Each row of a before or after table is a point. One or more steps were done to the points. Then noise was added and the rows were shuffled. The steps act on columns, c1 being the first. Write out the steps. A step turns or swaps two columns, mirrors them in a line or flattens them onto one, adds a multiple of one to another, or multiplies or shifts one. Angles are multiples of 10 degrees, from the lower column toward the higher: turns from -170 to 170, lines from 10 to 170 but not 90. Use the fewest steps. Two steps may share a column if one is a turn and the other turns, adds or multiplies; they go together, in the order done. Otherwise the lowest column goes first.
In the rows, zero is written as 128.

Before (9 x 2):
[[ 94 144]
 [119 143]
 [172 135]
 [156 111]
 [154 132]
 [175  89]
 [ 78 131]
 [ 88 101]
 [ 88 148]]
After:
[[ 28 129]
 [ 95 128]
 [115 129]
 [ 59 128]
 [ 35 128]
 [ 28 128]
 [ 17 128]
 [112 128]
 [ 96 128]]
Steps: shift c1 by -60; multiply c2 by 0

Before:
[[116 116 178]
 [135 100 118]
 [129 120 103]
 [117 152 103]
 [116  95 150]
 [116 111 105]
 [132 105  95]
 [111 101 130]]
After, 8 rows:
[[ 91  96 100]
 [ 76 100  89]
 [ 90 112  80]
 [150 100  77]
 [130 120  91]
 [141 105  59]
 [ 91 115 160]
 [ 95 152 139]]
Steps: multiply c1 by 3; add 1.5 times c2 to c3

Before (10 x 4):
[[180 176 188 174]
 [125 102 111 150]
 [129 119 137 152]
 [160 101 115 124]
 [115 125 121 155]
 [126 116 119 125]
 [141 146 150 186]
 [151 135 101 134]
 [146  92  78 130]
 [168 134 112 114]]
After:
[[123 103 112 177]
 [153 132  97 179]
 [176 178 191  81]
 [161 101 118 143]
 [137 147 148 151]
 [125 113 121 138]
 [130 117 136 138]
 [113 124 118 165]
 [147  93  78 205]
 [170 138 114 141]]
Steps: add -1.5 times c3 to c4

Before, 13 rows:
[[107 138 127  64  79 103]
 [163 105 141  80 129 165]
 [ 87 162 130  98 117 105]
 [195 111 165 109 113 149]
 [159 145 134 148 172 114]
 [175 112 140  93 146 136]
 [175 113  90  94 130 135]
 [149 140 159 117 133 143]
 [101 148 114 108 110 109]
 [157 132 118 176 147 117]
 [179  79 145 108 131 143]
 [112 147  84  72  76 142]
 [138 105 125 117 128 145]]
After (13 x 6):
[[214 144 141  94 147 137]
 [218 111 145  78 130 142]
 [215 144  90  95 129 135]
 [196  94 118 163 148 117]
 [235 132 164 104 113 149]
 [147 184 127  95  79 104]
 [140 158 115 129 109 110]
 [126 173 130 135 117 105]
 [153 182  85 106  77 141]
 [178 122 126 104 128 145]
 [199 123 133 154 172 114]
 [203 150 140  80 129 164]
 [188 144 157 130 134 142]]
Steps: shift c1 by 40; turn c2 and c4 by 50 degrees

Before, 10 rows:
[[111 167 111 104  85 116 172 125 141]
 [143 143 126 178 132 127 134 165 120]
 [ 91 124 159 169 111 100  97  87 106]
 [172 155 118 113 171 115  98 122  83]
 [172 183 156 139 153 179 127 143 129]
 [ 99 102 110 166 129 150 170 100  98]
 [ 91  98  79 116 170 141 150 103 163]
 [147 143 115 115  92 162 115  76 138]
 [147  95 154 114 162 150  96 162 140]
 [164 124 115 119 154 148 173 118 158]]
After (10 x 9):
[[ 96 103  85 116 170 143  94 104 160]
 [173 153 148 112 170 112 103 125  86]
 [145  94 168 117 162 152 136 165 143]
 [164 122  86 120 151 151 139 119 158]
 [110 166  77 105  86 116 135 128 142]
 [144 140 137 116  90 164 114  74 136]
 [173 185 144 136 148 178 153 142 126]
 [100  99  79 164 130 148 131 100  96]
 [ 94 126 169 168 106  99 137  85 106]
 [145 145 121 176 131 131 126 162 126]]
Steps: turn c3 and c7 by 60 degrees

Before (13 x 11):
[[119  85 137 123 188 139 133 180 135 120 157]
 [ 79 122 132 161 111 163 140 178 121 119  92]
 [ 92 124 138 123 141 111 137 132 113 161 119]
 [154 133  77 116 105 120  74  63 124 123  90]
 [152  90 138 165 185 145 152 114 151 154 145]
 [158 111 161 128 173 154 154 157 101 140 114]
 [109 121 163 111 156 195  99 121 126 148 160]
 [105 105 119 134  66 131 139 166 122 149 118]
 [110  95 101 132 106 121 130  71  93 106 108]
 [119 130 128 134 194 157 137 140 139 148 126]
 [133 134 111 123 164 157 169 135 123 132 166]
 [103 133 129  87  66 128 114  73 157  98  90]
 [134 149 115 150  73  79 102  67 115  88 121]]
After (13 x 11):
[[105 105 132 134  66 132 141 165 118 167 118]
 [119 130 115 149 193 158 139 140 129 129 128]
 [ 92 123 145 116 140 112 138 133 134 156 117]
 [110 120 137 147 156 195 100 120 161 137 161]
 [135 147 137 124  75  80 103  65 112 104 121]
 [160 114 159 142 172 153 155 156 154 126 114]
 [102 133 100  86  64 129 114  74 136 119  89]
 [ 78 122 136 180 109 164 139 178 130 126  88]
 [110  95 157 130 106 123 132  71  96 110 107]
 [134 135 128 136 166 157 169 134 111 120 167]
 [153 132 123 112 105 120  73  63  77 129  90]
 [119  86 121 129 188 137 134 178 137 103 159]
 [156  90 107 172 187 147 151 114 143 139 144]]
Steps: turn c3 and c9 by 80 degrees; add 0.5 times c6 to c4; add -0.3 times c5 to c10

Before (9 x 12):
[[148 100 157 168 168 141 154 114  94 160  79  77]
 [ 92 111 111 153 157 116 137 169 128 125 129 148]
 [ 91 142 133 178 128 118 155 141 120 167 148  96]
 [128 135 118 125  97 159 114 107 142 182  90 155]
 [119  97 116 145 112 118 168 174 164 111 135 140]
 [ 77 146 182  99  99  97 128 137 116 170 144 135]
 [122  64 176 144 146 112  98 110  99 177 100 121]
 [136  84 120 102 138 114 104 110 170 125 101  95]
 [162 140  99 102  75 130 154  98 110 187  93 135]]
After (9 x 12):
[[148 101 159 166 169 142 154 113  95 153  78  78]
 [122  64 177 145 147 112  96 110  96 173  92 117]
 [ 80 144 180 102 100  99 133 136 120 174 134 138]
 [ 91 140 133 180 127 117 156 141 124 172 142  95]
 [120  96 115 146 109 117 169 171 159 110 137 137]
 [ 92 111 111 152 156 115 133 171 129 126 130 148]
 [160 142 100 102  76 132 152  99 109 182  82 133]
 [134  82 121 101 140 110 101 111 164 123 102  98]
 [130 138 118 124  98 161 112 104 142 174  82 159]]
Steps: turn c10 and c11 by -10 degrees

Before (14 x 14):
[[124  91 143 123 123  93 110 128 131 191 138 120 109 106]
 [118 120 158 159 122 114 119 145 144 156 143 123 150 122]
 [ 97 111 123 101 134 102 119 157 130 183 111 102 163 124]
 [ 97 136 130 112 150  67 193 111 141  96  80 156 120 128]
 [113  78 134 125 107  74 126 173 117 142 135 126 146 101]
 [141 111 140 175 147 164 183 116  91 170 123 160 138  99]
 [ 79  86 141 104 127 116 122 142 155 151 128 112 147  85]
 [128 102 142 133 121 110 110 118 113 147 109  99 153  95]
 [ 70 132 114 127 135  68 141 139 147 119  51 163 117 105]
 [ 94  79 189 119 124  93 106 152 113 161 110 116 126 129]
 [113  79 136 141 171  92 116 145 139 150 118 117 150 111]
 [ 90 119 133 100 140  68 136 108 145 119  77 192 155 127]
 [187 113 174 168 136 144 197 130 126 177  94 160 133  85]
 [172 152 171 147 170 151 166 132  97 156 119 172 125  81]]
After (14 x 14):
[[ 70 119 110 174 166 149 122 116  92 170 123 159 141 100]
 [147 137 114 100 102 134 102 157 132 183 112 104 162 128]
 [136 131  79 127  73 105 114 174 116 140 135 126 146 101]
 [147 120  99 132 110 122 134 118 112 146 109  98 155  94]
 [ 45  86 106 168 142 137 160 129 124 176  94 160 134  84]
 [135 140 131 127  68 135  69 140 146 116  52 164 118 106]
 [160  75  71 119  94 124 103 152 114 161 112 114 125 129]
 [145 120  89 123  94 122 132 127 131 193 139 121 110 105]
 [ 76 126 134 112  65 151  78 112 140  95  83 156 120 130]
 [136 123 119 102  68 141  87 109 145 119  77 191 153 127]
 [151 122  85 104 115 126  82 143 155 152 128 113 147  84]
 [ 77  83 143 149 150 169 156 132  96 155 119 173 123  80]
 [140  99 116 162 114 123 123 144 143 157 142 123 152 121]
 [146 129  79 141  88 171 118 148 138 150 116 120 148 110]]
Steps: turn c1 and c7 by 110 degrees; turn c2 and c3 by 100 degrees; swap c5 and c6

Before:
[[111 112 130 137 123 129 126 130 159 123 172 150 125 179 108 133 129 109
  124 141]
 [ 95 140 142 100 121 141 105 153 120 143 117 118 147 112 129  79 111 138
  129 122]
 [119 167 147 147 130 144  98 155 138 144 120 127 143 105 147 151 114 107
  123 126]
 [107 153 125 174 117 150 136 132 125  97 169 121 126 105 113 109 111 155
  132 123]
 [214 157 140 170 138 112 134 125 146 131 141 164 108 113 112 135 123 203
  110 117]
 [163 173 147 116 126 134  88  80 151 139 135 125 133 127 110 119 114 167
  205 144]
 [ 83 164  87  54  94 143 110 139 129 108 134 128 137 108 152 151 106 113
  101 145]
 [ 95 115 138 100 118 150 132 110   7 130 180 139 116 135 112 144 103 149
  119 137]
 [103 165  53 113 113 137 117 153 139 116 123 143 127 116 128 110 138 143
  145 146]
 [ 84 136 154 147 130 150  53 134 145 143 110 159 146 116 153 123  99 136
  148 149]]
After, 10 rows:
[[118 158 137 168 141 115 134 124  41 131 141  93 108  71 113 135 124 178
  110 129]
 [130 140 143 101 126 141 104 154 163 110 118 136 147 128 127  80 113 145
  130 135]
 [161 116 130 136 117 128 129 129 133 135 171 103 124 118 105 134 131  72
  125 121]
 [157 136 156 148 115 153  53 132 165 118 108  96 145 127 154 125 100 144
  147 109]
 [143 159  88  56  93 143 110 136 168 148 134 129 137 151 149 150 106 140
  104 138]
 [138 173 149 114 118 136  87  80  89 118 134 127 131  96 112 120 116 149
  208 118]
 [ 26 114 138 102 113 148 128 110 203 126 182 121 113 105 110 144 105 132
  119 130]
 [142 169 148 145 130 147 100 158 132 113 117 126 142 155 146 152 114 139
  124 129]
 [147 164  56 111 104 136 121 153 151 142 125 117 127 120 129 111 137 146
  145 124]
 [135 155 124 175 122 149 137 131 147 156 168 140 124 117 112 108 115 163
  131 137]]
Steps: turn c1 and c9 by -110 degrees; mirror c5 and c20 in the line at 160 degrees; turn c10 and c12 by -170 degrees; mirror c14 and c18 in the line at 120 degrees

Before:
[[183  60 176 154 100 115 138  98 179 108 101  48 138 180 152  73 139 150
  127 191  70  95  99 105]
 [137 134 121 113 108 112 159 128 109 167 180 117  96 113  77 137 115  84
  155 100 156  86 149 163]
 [144 133  99  88 132 174 137 154 120 159 104 125 149 138 115 159 137 150
  158  96 150 171 119 128]
 [139 144 142  95 137 134 150 138  88 147  73 135 160 114 104 151 124 125
  170 115 141 126 123 113]
 [112  86  97 145 178 180 138 129 119  97  92 119 161 143 174  92 144 173
  156  72  93  90  99 118]
 [140 162 109  67 144 141 163 142 112 163 105 158 112 110 132 133 130 123
  132 121 140 133 104 121]
 [151  99 140 161  68  95 133  81 105 154 178 118 111 130 119 138 138 140
  122 171 132  71 150 161]
 [173 110 136 134  92  94 128  40 128 109 191 131 106 153  92 122 133 135
  162 162 121  94 167 135]
 [102 145 121 109 135 139 159 152 117 131 100 131 126 152 140 145 141 139
  189 114 148 142  87 132]
 [ 96 137 105  94 131 160 158 133 133 146  77 151 134 116  98 139 154 101
  139 116 176 132 128 115]
 [107  90 102 119 129 172 165 135  75 116 122 114 144 159 150 122 140 162
  161  82 101 143  98  61]]
After:
[[177 138 113 129  91  93 110  41 131 112 190 130 100 111  93 118 135 135
  165 163 121  95 167 136]
 [113  99  86 144 180 179 112 129 127  96  94 122 160 125 175  92 145 172
  157  73  94  91 102 116]
 [102 118 138 109 135 137  90 145 128 130 102 134 128 130 140 147 141 138
  194 115 150 137  89 129]
 [150 138  96 160  65  92 121  80 131 151 179 122 112 131 117 136 139 145
  119 173 126  74 149 155]
 [139 144 141  94 137 130 121 138 123 145  73 136 163 152 107 155 124 127
  173 112 139 127 127 105]
 [146  99 132  88 129 175 115 150 126 158 103 122 153 124 115 159 138 150
  158  94 156 170 121 127]
 [106 103  89 120 131 167  83 133 111 117 123 116 142 125 152 121 138 161
  160  78 100 144  94  55]
 [ 96 108 136  96 133 157 113 133 128 151  77 151 134 153  96 138 153  97
  135 117 177 135 129 116]
 [182 173  60 150 104 113  90  96 130 109 103  46 137  96 156  72 136 150
  127 193  69  96  99 115]
 [143 110 159  71 144 141 114 142 125 164 108 159 116 167 134 132 126 122
  131 123 142 130 102 117]
 [142 122 137 113 110 112 109 125 132 166 178 116  97 160  71 136 115  80
  154  99 160  87 146 162]]
Steps: swap c2 and c3; turn c7 and c14 by 140 degrees; flatten c9 and c24 onto the line at 80 degrees

Before, 13 rows:
[[171 152 119 102 138 136 159 108 131 137 162 122 111 178 121 160 135 116
  149 142 148  96 135 130 129 114 146  92 157 161 113 134]
 [130 178 148  92 117 131 156 138 120 137 118  87 164  97 126 146 147 123
   96  99 141 165 129 122 176 103 167 171 107 131 185 175]
 [168 127  46 118 129 109 123 110 189 127 134 112 130 110 134 159 137 116
  134 141 123 121 100 185  81 136 142 155  14 122  78 145]
 [131 112 143 118 107 134 162 143 110 147 177 124 144 139  96 169 131 156
  132 175 126 102 141 107 120  89 122  96 169 112 142 118]
 [132 147  97 125 156 115 141 157 110 143 120 103 166 121 114 136 133 132
  118 110 182 159 124 132 141 101 159 184 132 109 146 131]
 [146 137  89 123 105 148 160 115 144 116 161 147 154 164 117 156 121 119
  133 157 147 136 144 108 124 114 151  94 159 146 167 147]
 [152 126  72 133 139 111 108  89 181 120 156 113 142 131 188 119 111 141
  133 116 132 100 101 178 103 115 174 151   7 109  95 154]
 [157 136  98 134  91 143 140 145 133 149 177 114 124 139 128 152 123 107
  138 123 123 113 157 153 104  99 145 123 162 140 142 110]
 [130 139 105 133 129 119 164 117 153 125 156 105 155 154 108 122 147 124
  152 163 113 100 167 121 128  94 123 121 127 134 139  90]
 [123 172 131 127 145 106 115 131 110 128 127 119 153 106 134 147 165 110
   97 107 160 151 139 134 165 129 119 162 143  87 186 149]
 [135 124 118 123 125 178 151 127 139 130 160 139 119 128  87 129 126 123
  179 129 131 105 139 109 135 102 115 121 165 118 149 118]
 [131 162 111 106  97 147 170 125 134 137 137 116 137 157 116 149 141 126
  151 130 149  95 150 115  77 117 150 101 168 102 134 124]
 [141 128 102 140 138 129 152 104 132 108 142 130 163 138 169 118 126 103
  135 121 116 141 100 179 103 153 138 162  40 129  83 138]]
After, 13 rows:
[[140 161 113 170 124 119 170 122 135 138 136 115 140 160 115  94 141 128
  150 130 150 161 152 116  77 121 149  83 145 101 142 137]
 [156 140 102 125 133 117 164 116 154 126 155 105 153 154 106 132 146 124
  153 164 112 139 167 124 129 107 122 116 130 132 151 171]
 [169 152 119 165  97 106 159 108 132 137 164 122 110 178 122 120 133 115
  151 142 147 156 134 128 128 148 145  70 134 158  98 130]
 [166 138 100 145 125 131 141 145 132 151 177 115 121 138 129  84 124 107
  138 122 123 149 157 153 103 131 144 119 158 139 157 143]
 [159 114 142 163 102 118 163 144 109 148 177 124 145 138  95  88 131 153
  132 177 125 148 141 107 118 106 120  77 154 111 155 138]
 [151 126  71  47 130  88 109  86 183 122 154 115 143 130 189 142 111 139
  133 117 132 132 103 177 102 137 175 164  40 107  62 115]
 [150 126  47  60 102 105 124 110 188 130 133 114 132 111 133 113 136 118
  134 139 123 118 101 185  79 163 140 171  33 122  27 121]
 [150 149  99 133 105 142 142 159 111 143 118 104 165 122 115 146 131 133
  118 110 181  98 124 133 140 112 160 216 129 109 161 120]
 [147 181 148 141 120 142 155 137 121 138 119  85 163  99 125 109 146 123
   96  98 140 106 131 121 176 114 167 197  90 128 241  70]
 [152 125 119 156 127 144 152 128 140 128 160 139 119 130  89 125 126 125
  176 130 131 181 138 109 132 117 112 120 152 116 170 132]
 [118 128  99  63 132 134 151 103 132 107 142 130 164 137 168 141 128 102
  136 121 117 123 101 178 105 156 141 183  67 131  40 116]
 [152 137  90 153 117 140 158 116 143 116 162 146 153 163 116  93 120 121
  132 155 147 137 142 108 124 132 151  71 152 146 207 104]
 [123 173 131 136 104 126 114 133 110 125 128 117 152 106 136 135 163 110
   98 107 159  94 137 137 166 124 117 182 138  86 243 106]]
Steps: turn c1 and c26 by 50 degrees; mirror c4 and c29 in the line at 70 degrees; turn c5 and c16 by 120 degrees; turn c6 and c22 by 130 degrees; turn c6 and c32 by 160 degrees; multiply c28 by 1.6; multiply c31 by 2

Before (11 x 48):
[[120 125 134 133  98 131 115 133 116 109 124 182 104  70 141 136 134 160
  100 202 117 167 173 159 134 117  98  74 143 110 106 137 157 152 120 145
   83  89  81 144  97  94 129 151 122 132 151 131]
 [106 173 168 153 110 162  90 103 169  85 132 173 153 126 142 127 124 150
  116 163 118 143 123 113 125 175 151 139 112 123 161 118 112 164 134 180
   94 144 158 155 112 116 110  88 142 134 135 160]
 [106  81  90 156 136 104 160 179 139 122  79 137 163 151  76  88 192  88
  167 115  77 107 137 120 117 148 116 139 109 183 126 168 134 127 147  93
  163 158 153  89 113 132 111 147  90 181 138  92]
 [132 152 185 172 127 158 100 127 129  70 122 126 175 143 140 130 109 102
  145 123 125 117 106 114 139 171 161 148  93 157 116 105 138 148 189 168
  122 144 140 151 108 155 140  97 173 140 143 159]
 [123  82  97 108 148  64 169 153 108 120  74 131 123 141 106  82 173  63
  144 148  88 136  84 135  87  98  89  99 112 117  98 141 122 104 137  93
  133 109 147  98 106 123  92 128  94 133 170  98]
 [ 90 151 147 115 104 129 135 139 117 142 127 146  72 102 121  85 124 124
  115 167 107 205 147 129 143 126  90  64 157  80  83 156 166 117 103 148
   94  99  82 121  92  83 102 135 111  96 151  96]
 [137  84  98 141 158  99 146 198 163 135  70 215 164 109  90  95 160 126
  161 129  90 142 148  79 164 147 140 125 109 150 107 161 105 154 155  94
  148 145 145  91 134 157 114 160  97 141 148 138]
 [111  94  90 116 185 107 148 145  93 114 118 118 132 134 127 102 159 109
  159 121  94 164 125 139  68 122  99  50 138 108  84 180 130  96 114 105
  141 111 134  95  88  98  89 144 109 139 177  93]
 [111 143 157 151 122 145 118 103 138 123 160 178 131 102 123 136 108 116
  117 152 140 129 141 115 143 151 144 110 100 125 110 115 115 163 154 143
  108 157 152 147  98 125 139 123 130 139  87 137]
 [101 125 144 148  82 142  64 117 144  89 122 164 125 150 141 140  90 159
  130 145 147 141 122 109 138 181 145 139 101 138 123 104 131 160 144 141
  120 153 156 146 132 152 144 112 163 138 124 137]
 [118 121 145 159  67 163 108 117 144  94 149 166 130  92 134 134 119 168
  102 187 129 145 152 121 174 166 147  84 113  94 102 154 159 189 133 153
   77 126 128 150 104 145  93 110 118  88 120 142]]
After, 11 rows:
[[ 89 152 149 111 102 125 135 143 114 139 123 146  71 101 118  88 126 125
  121 122 109 210 143 132 141 125  88  65 153  78  79 158 171 122 106 145
   96 102  80 121  96  83  79 138 112  99 150  55]
 [121 121 144 158  68 164 107 122 149  93 151 167 132  94 136 135 119 172
  103 130 125 142 153 119 174 167 144  81 116  92  99 153 162 185 134 151
   76 128 132 150 104 149  61 107 120  89 124  71]
 [132 149 185 175 128 156 101 129 130  68 120 129 177 146 142 132 110 101
  145 138 123 117 101 113 138 171 164 151  93 160 114 104 135 151 188 167
  123 142 143 156 111 155 132  97 171 145 142 166]
 [126  76  98 108 148  65 177 150 106 118  80 133 126 141 109  81 171  60
  143 109  91 135  86 134  86 101  91  96 115 118  99 143 122 102 139  95
  133 107 145 105 100 127  93 128  90 133 174  62]
 [139  80  94 144 151  99 145 203 170 135  67 216 165 109  87  91 161 123
  159 115  88 141 149  82 162 153 144 130 109 151 109 163 100 154 154  94
  149 145 143  89 132 151 124 160  99 140 149 134]
 [108 139 155 149 124 148 123 106 144 122 159 177 128  97 129 133 107 114
  115 149 144 132 142 111 149 150 146 108 101 124 105 115 112 164 152 144
  107 154 155 148  94 127 116 121 133 137  89 122]
 [116  98  90 115 188 105 144 145  81 118 125 118 134 132 130  96 155 104
  158  92  87 170 123 136  66 118  99  50 138 109  87 179 132  97 117 105
  145 106 135  97  86  96 115 147 107 145 174  81]
 [ 99 127 145 146  81 141  67 117 150  88 120 169 126 156 147 146  90 160
  132 145 150 144 124 105 134 179 143 138 100 141 124 103 132 164 146 136
  122 152 154 142 129 144 119 118 159 141 125 129]
 [106 175 167 151 109 164  89 104 179  90 139 169 157 126 142 127 124 147
  111 130 123 145 127 118 129 177 155 144 114 117 159 113 106 161 139 176
   98 143 162 154 112 120  91  91 138 134 140 113]
 [105  82  82 157 137 105 168 180 143 118  79 133 161 155  71  90 191  90
  163 112  77 110 139 121 116 150 114 138 107 182 126 165 134 121 151  89
  165 158 155  93 113 135 128 147  90 180 133  97]
 [124 121 137 131  97 139 112 132 116 110 120 183 104  70 138 136 132 156
  101 162 116 169 170 157 133 114  96  74 134 109 104 139 155 153 120 149
   82  92  82 147 101  91  60 149 124 131 157  71]]
Steps: multiply c9 by 1.3; turn c20 and c43 by -60 degrees; add 1 times c43 to c48
